Each point is reached from the start by the listed moves, each made once or not at all, plus a little noise. Is the number of moves made odd or even? Then give how often each move was made.
(in the rows, 128 means zero)

Moves:
(1): [190  99 195 106  86]
(2): [ 88 135  68 190 202]
(3): [189 120 164  45 107]
Start: [124 113 111 168 146]
Points:
[185  88 174 149  99] -> odd (1, 0, 0)
[149  99 116 211 184] -> even (1, 1, 0)
[149 113  93 145 191] -> even (0, 1, 1)

Moves:
(1): [169 175 129 103 149 167 125 145 123 144 146 129 117 170]
(2): [123 121 130 122 123 121 133 137 131 147 133 126 151 126]
(3): [130 111 161 143 156 122 121 123 154 143 129 147 118 128]
(4): [140 139 138 104 127 103 114 117 140 108  92 155 120 144]
(5): [157 142 138  93 130 128 110  98 109  97  95 152 133 140]
(6): [104 106 127 117 147 129 117 133 128 128 141 108 106 140]
(7): [103 130 139 128 118 134 128 136 109 152 124 141 114 127]
(8): [128 150 125 109 111 136 116 122 118 121 116 123 144 131]
(9): [112 126 150 134 127 128 119 139 129 111 124 148 134 157]
(10): [152 158 111 122 129 122 112 117 120 115 136 135 123 145]
(11): [150 141 101 111 107 130 112 118 125 126 116 151 134 121]
Start: [134 112 133 128 110 151 142 153 104 134 138 127 144 153]
Points:
[173 135 151  48 123 121  64 110  95 126  79 216 116 195] -> even (0, 1, 1, 1, 1, 1, 1, 0, 0, 1, 1)
[139  98 178 117 132 109 124 146 143 147 108 170 152 165] -> odd (0, 1, 1, 1, 0, 0, 0, 0, 0, 0, 0)
[181 192 111  50 110 195  81 167  82 126 155 151 158 249] -> odd (1, 1, 0, 0, 0, 1, 0, 1, 1, 1, 1)
[194 156 153  32 148 162 100 142 100 119 106 155 134 234] -> odd (1, 1, 0, 1, 1, 1, 0, 0, 0, 0, 0)
